Every row gives one point. Any point is a mix of the corners, with weights that add up to 1. It lies inside the corners' shape when no weight is negative. Say inside or outside, and name the corners with a negative weight.

Corners:
(1): [ 1.75 -2.45]
(2): [-2.46  1.32]
(3): [-0.65  1.16]
Points:
[ 1.26 -1.41] -> outside (2)
[ 1.19 -0.94] -> outside (2)
[-1.60  2.21] -> outside (1)
[ 2.68 -3.05] -> outside (2)
[ 1.72 -2.14] -> outside (2)
[-1.60  0.61] -> inside
[-0.41 -0.87] -> outside (3)
[-1.93  0.89] -> inside
[-0.18 -0.13] -> inside

Corners:
(1): [2.05 0.59 1.60 0.91]
(2): [-2.33  0.38  0.63  2.24]
(3): [ 1.56  3.14 -2.59  2.11]
(4): [ 2.01  3.75  1.94 -0.83]
(5): [ 0.48 -1.24  2.12 -1.74]
Points:
[ 0.49 -0.40  1.64 -0.66] -> inside
[1.59 1.29 0.51 1.12] -> inside
[-0.44  0.17  0.96  0.51] -> inside
[ 2.26  0.97  3.18 -1.85] -> outside (2, 3)
[-1.81 -2.45  2.44  0.93] -> outside (3, 4)
[-0.10 -0.29  2.21 -0.37] -> outside (3)
[ 1.52  2.82 -0.23  1.56] -> outside (5)
[ 0.99  1.06 -0.34  1.04] -> outside (4)
[ 2.24  1.61  0.89 -0.16] -> outside (2)

Corners:
(1): [-0.73  2.56 -3.94  1.30 -0.84  2.59]
(2): [-0.58  1.62  2.13 -0.58 -0.14  0.80]
(3): [ 1.49  1.74 -0.49  0.07  0.41 -3.63]
(4): [ 1.29 -2.87  1.54 -0.17  5.20  1.80]
(5): [-2.65 -1.02  2.38  1.31 -1.15  2.22]
(6): [-3.63  1.00 -0.88 -1.17 -1.06 -0.83]
(7): [-0.78  2.14  2.84  0.56  2.47 -4.67]
Points:
[-2.05  0.80 -0.39 -0.15 -0.02  1.05] -> outside (3)
[-1.51 -0.02  0.31 -0.08  1.07 -0.29] -> outside (2)
[-0.60  1.67  0.12  0.09 -0.12  0.90] -> inside
[-1.61 -1.24  0.61  0.30  1.84  1.78] -> outside (2, 3)
[-2.54 -0.14  0.56 -1.18 -0.37 -0.20] -> outside (1, 7)
[-1.40  0.49  1.65  0.36 -0.34  1.13] -> inside
[-0.27  0.54  1.12  0.68  0.80  0.09] -> outside (6)

Corners:
(1): [ 3.57 -0.20  3.76 -0.92  0.75 -1.84 -0.49  3.65  0.52]
(2): [ 0.38 -0.34  0.14  1.81 -0.16  2.52 -2.64  1.81 -0.62]
(3): [ 1.20 -2.66  0.64 -0.69  0.23 -1.55 -0.79  0.61  2.85]
(4): [ 1.06  1.11  0.74  0.61 -1.88  1.72  2.21  3.24 -0.43]
(5): [ 0.20  0.68 -0.80  2.15 -1.58  1.81  0.42 -1.13 -0.69]
(6): [ 1.11  3.42  0.89 -4.45 -0.14 -1.59  3.66  2.09  1.17]
(7): [ 0.28 -3.21 -0.17  1.21  2.00 -1.16  0.35  1.07 -2.13]
(8): [ 0.38 -0.37 -1.84  0.98  1.77  1.95  1.36 -3.61 -1.96]
(9): [ 2.10  2.00  0.94  2.95  1.60 -0.26 -1.32  2.94  0.52]
(10): [-1.91 -0.78  1.87  0.11  0.17  0.61 -0.34 -1.09  2.54]
Points:
[-0.90 -1.06 -1.11  0.76  1.77  0.24  1.01 -3.00 -0.06] -> outside (1, 2, 4)
[ 1.03  1.87 -1.43  2.46  0.56  2.30  0.12  1.81 -2.75] -> outside (1, 3, 10)
[ 1.50  0.84  1.23 -0.19  0.05 -0.02  0.14  1.68  0.53] -> outside (7)
[ 0.41 -0.90  0.15  0.66  0.62  0.35  0.66  0.36 -0.52] -> inside
